Each row is a point. A path goes straight from each point to the next, and from the last back to the first. The post is the endless flat space through its rows: a point in 2 columns, a line in 3, a plane in 4, and so on, so that a path can go around it. How many times does the path go around the post? Going back the other way cancels.

Post:
[[0.04 0.71]]
Path (26 x 2):
[[-0.23 -1.29]
 [-0.74 -0.41]
 [ 1.28 -0.62]
 [ 1.81  3.04]
 [ 2.86  3.54]
 [ 0.55 -1.00]
 [-2.00 -2.16]
 [-0.71  1.44]
 [ 1.82  4.60]
 [ 2.83  1.76]
 [ 1.06  4.55]
 [-0.91  0.77]
 [-1.95 -1.86]
 [ 1.98 -0.71]
 [ 1.09  2.41]
 [ 0.81  2.22]
 [ 1.22  1.25]
 [-0.09 -3.08]
 [-2.19 -1.22]
 [-0.60  2.29]
 [ 2.74  3.59]
 [ 0.48 -0.35]
 [-0.71 -1.08]
 [-1.83  2.09]
 [ 1.61  5.17]
 [ 1.09  0.78]]
Times around: 2

Post:
[[-1.72  0.65 -2.05  1.19 -0.48 -1.17  0.76 -0.28 -0.36]
 [-3.24  0.59 -1.96  2.37 -1.30  0.14 -1.45 -0.56  0.96]
 [-1.08 -3.31  1.20  0.01  3.33  0.82  1.48  1.35  1.70]
 [ 0.58  0.47  1.76  1.85  3.50  0.03  0.10 -3.56 -2.68]
 [-1.19 -3.74  1.82 -0.22  1.69 -0.92 -0.37  1.48  0.62]
 [ 1.66  1.81 -1.68  0.98  1.37  0.24 -1.89 -0.63 -0.13]
 [ 2.26 -0.68 -0.32 -3.03 -0.46  5.83  1.94 -0.59 -0.93]
 [ 0.11  1.09 -1.05 -1.21 -1.05  0.47 -0.30 -0.34  3.39]]
Path (22 x 9):
[[-4.50 -0.84  3.46 -1.88 -3.67  1.41 -1.48  0.51  3.96]
 [-0.37  0.86 -0.27 -2.46 -0.36  0.03 -1.88 -1.10 -0.75]
 [ 2.72  2.45 -4.49 -2.55 -1.16 -0.38  0.00 -0.19  1.58]
 [ 1.35 -1.39 -1.18  1.29 -0.37 -1.69 -1.37  1.49  1.34]
 [-1.47  3.35  1.76  0.80 -0.39 -0.91 -2.30 -2.00  7.90]
 [-2.37  0.51  0.25 -1.08 -1.57  1.02 -2.95  0.63 -1.37]
 [-0.68  0.01 -3.90  0.72  0.93 -1.48 -0.18  1.44  2.45]
 [-0.98 -0.12 -4.20  4.52  0.01  0.68 -0.46 -0.60  2.25]
 [ 0.57 -2.63 -1.13 -0.01  2.22  1.51  2.97  2.23  5.61]
 [ 2.99  0.05 -2.52 -0.85  1.59  4.00  1.02 -2.51  0.94]
 [-1.81  1.98 -1.02  1.20  1.40 -1.79  1.04 -1.64 -1.60]
 [-3.25  0.56  1.51 -0.46  0.18 -3.67  1.44 -1.25  3.15]
 [-2.91 -0.98  0.16  2.58  4.03  1.93  0.09 -4.12  1.33]
 [ 1.38 -2.44 -1.64  0.86  2.01 -1.02  1.10  0.80 -0.79]
 [-2.06 -1.95  0.96  2.18 -0.16  4.18 -1.31 -1.34 -1.08]
 [-0.44 -2.77  0.78  1.00  5.01  2.13  3.63 -2.71  3.23]
 [ 1.47 -0.32  0.80 -1.34  1.86 -0.56 -1.18 -0.68  0.54]
 [-1.22  0.09  0.68 -0.99  1.81  2.65 -2.04  2.84  0.64]
 [-2.49 -0.54  3.96  2.82  0.26 -3.73 -0.51 -0.87  1.90]
 [-0.26 -4.59 -1.35  0.50  0.35 -2.03  0.98  2.76  0.72]
 [-1.42 -0.12 -3.00  0.51 -1.54  2.22 -3.83 -0.43 -2.66]
 [-3.26  1.44 -2.48 -1.87 -3.09  1.58  2.24  0.81 -1.95]]
Times around: 0
